Each row is a point. Each copy is the shape, with its points in the same order, turned, moved and blurred by noise. Is it also mirrored, or only turned?

Shape (7 x 3):
[[ 0.06  0.10 -0.44]
 [ 0.15 -0.02  0.16]
 [ 0.03  0.57  0.03]
 [-0.07 -0.34  0.18]
 [-0.10 -0.05 -0.68]
 [-0.46  0.15  0.18]
 [ 0.12 -0.38  0.19]]
Copy 1, 7 rows:
[[ 0.46 -0.36 -0.14]
 [-0.06  0.10  0.00]
 [ 0.02 -0.04 -0.67]
 [-0.17 -0.16  0.25]
 [ 0.49 -0.62  0.02]
 [-0.42 -0.50 -0.27]
 [-0.24  0.01  0.27]]
Copy 1 is: only turned
Copy 2, 7 rows:
[[ 0.03 -0.26 -0.38]
 [ 0.29  0.02  0.19]
 [ 0.31  0.30 -0.45]
 [-0.07 -0.10  0.25]
 [-0.23 -0.35 -0.46]
 [-0.20  0.42 -0.03]
 [ 0.07 -0.11  0.37]]
Copy 2 is: only turned
Copy 3:
[[ 0.43 -0.25  0.17]
 [-0.18 -0.19  0.04]
 [ 0.09 -0.72 -0.13]
 [-0.15  0.18 -0.09]
 [ 0.67 -0.08  0.19]
 [ 0.07 -0.18 -0.55]
 [-0.28  0.17  0.05]]
Copy 3 is: mirrored
Copy 4:
[[-0.26  0.44 -0.20]
 [-0.13 -0.13  0.06]
 [-0.58  0.22  0.37]
 [ 0.32  0.00  0.10]
 [-0.14  0.66 -0.40]
 [ 0.10  0.42  0.50]
 [ 0.22 -0.11  0.00]]
Copy 4 is: mirrored

Shape (10 x 4):
[[-0.12 -0.24  0.08 -0.02]
 [ 0.24 -0.11 -0.09 -0.11]
 [-0.14 -0.01  0.28  0.30]
 [-0.23  0.38 -0.13 -0.40]
 [ 0.28  0.04  0.07  0.36]
 [-0.39  0.10 -0.52 -0.31]
 [ 0.16  0.13  0.44 -0.03]
 [-0.24  0.05 -0.07 -0.35]
 [ 0.12 -0.37  0.94  0.32]
 [-0.34 -0.22  0.27  0.00]]
Copy 1 (10 x 4):
[[ 0.16  0.14  0.27 -0.20]
 [-0.04  0.05  0.01  0.08]
 [ 0.53  0.08  0.15 -0.34]
 [ 0.43  0.33  0.27  0.49]
 [ 0.31 -0.16 -0.18 -0.22]
 [ 0.23  0.00  0.58  0.56]
 [ 0.34  0.36 -0.19 -0.18]
 [ 0.25  0.25  0.36  0.26]
 [ 0.35  0.46 -0.13 -0.96]
 [ 0.32  0.26  0.41 -0.32]]
Copy 1 is: only turned
Copy 2 (10 x 4):
[[ 0.14  0.06  0.19 -0.05]
 [-0.25 -0.01  0.08  0.17]
 [ 0.01  0.11 -0.03 -0.49]
 [ 0.15  0.16 -0.50  0.23]
 [-0.43  0.12  0.15 -0.34]
 [ 0.27  0.52 -0.26  0.38]
 [-0.09 -0.24 -0.20 -0.31]
 [ 0.21  0.11 -0.26  0.21]
 [ 0.02 -0.56  0.25 -0.85]
 [ 0.35  0.05  0.07 -0.26]]
Copy 2 is: mirrored
Copy 3:
[[ 0.04 -0.11 -0.26  0.01]
 [ 0.06  0.29 -0.11  0.01]
 [-0.28 -0.29 -0.01 -0.03]
 [ 0.56 -0.09  0.18 -0.25]
 [-0.34  0.13  0.12  0.10]
 [ 0.73 -0.16  0.01  0.16]
 [-0.24  0.02  0.00 -0.41]
 [ 0.43 -0.14 -0.10 -0.18]
 [-0.85 -0.21 -0.43 -0.36]
 [-0.03 -0.39 -0.29 -0.12]]
Copy 3 is: mirrored
